Every row gives one point. A path goes straight from each point to the next, and from the last back to the first. The post is the endless flat space through its rows: a point in 2 columns, a line in 3, a plane in 4, and so on, so that a path can go around it. How many times does the path go around the post? Going back the other way cancels.
(in the rows, 128 means zero)

Post (1 x 2):
[[138 145]]
Path (28 x 2):
[[110 138]
 [149  71]
 [165 109]
 [164 183]
 [160 154]
 [179  97]
 [186 120]
 [145 177]
 [122 183]
 [108 158]
 [143  98]
 [118 120]
 [124 152]
 [126 166]
 [123 138]
 [138 100]
 [177  87]
 [154 161]
 [104 221]
 [ 95 152]
 [132  81]
 [152 101]
 [133 102]
 [162 126]
 [156 184]
 [110 204]
 [106 149]
 [101 203]]
Times around: 3

Post (5 x 6):
[[128 164 116  93 144 107]
 [150 139 147 179  93  96]
 [142 178 122 164 107  90]
 [ 78 130 126  97 167 168]
 [ 93 132 110 125 149 116]]
Path (24 x 6):
[[104 222  88 147 129  83]
 [ 90 153  94  81 123 100]
 [171 139 125 181  62 117]
 [151 201 128 138  90  87]
 [ 72  74 116 124 134 133]
 [114  67 103  93 161 128]
 [133 134 137 134 162 114]
 [103 136 153 126 174 162]
 [145 126 104 143 163 109]
 [197 125 164 147  89 120]
 [115 116  99 229 115  35]
 [153 144 173 169  99  97]
 [160  87 213 138 131 135]
 [101 146 132 178 142 137]
 [104 192 102 116 146  80]
 [ 89 116 144 164  77 127]
 [102 142  59  98 168  96]
 [113 112 136 144 171 156]
 [109 113 148 232 115  55]
 [104 143 170 140 133 135]
 [132 136 134 151  65  78]
 [100 145  86 209 109  92]
 [106 142  94 119 191 124]
 [ 86 163  97 130 176  98]]
Times around: 3

Post:
[[176 192 146 135 130  72 135 117 134 103 130]
 [122  86 142  77  94 134  97 155 119 113 115]
 [175 140 160 163 129 140 121 110 143 127 144]
 [154 157 122 134 132 147 125  95 131 133  97]
 [151 149 120 166 110 156 180 122 170 127  91]
 [172 156 133  92 174 123 151 124 159 131 113]
 [138 124  71  77 100 144 105 169 111 120 138]
 [110 109  85  85 110 122 114 146 157 148 146]
 [124 151 157 112 137 137 162 120 143  85 147]
 [ 87 130  99 105 127 140  92 196 112 152 126]]
Path:
[[203  99 118  92  28 109 136  88 182 100 134]
 [169 150 124  88 106 103 117 146 118 113 130]
 [145 133 135 180 133 119 157 154 147 178  56]
 [143 209  67 153 178 158 136 212 111 140 120]
 [164 145 112  68 206 136  77 130 174 163  93]
 [146 111 165  99  66 153  62  99  81  99 147]
 [125  94 145 145  60 196 123 163  89 148 111]
 [145 169 111 167  95  67 114 169 178 155 166]
 [ 63 128 110 105 113 154 215 177 199  87  61]
 [158 135 144 131 173 148 155 121 163 149  86]
 [161 111 142  88 118 103 102  96 143 172  88]
 [ 94 167  89  68 175 161 182 139 172 168  89]
 [131 150 123 131  86 166 171  97 126  95 112]
 [126 100 134 166  76 134 159 113 162 146  64]
 [ 85 125 109 108 173  61  84 118 162 189  32]
 [188 155 122 120  74 133  60  92  79  78 102]
 [128 111 130 118 144 129 126  97 149 104  50]
 [147 156 131  52 172  70  91 137 103 122 139]
 [154 128 144  16  99  93  74 159  47 113 134]
 [206 149 145  75 105 134  97 149 104  76 170]
 [ 97 123  52 195  80 176 149 201 160 119 105]
 [179 127 117 109 142 105 118 104 101 112 133]
 [192 133 142  75 205 148 112 111 126 144  97]
 [120 123 163 163 101 156 103 115 122  75 134]]
Times around: 0
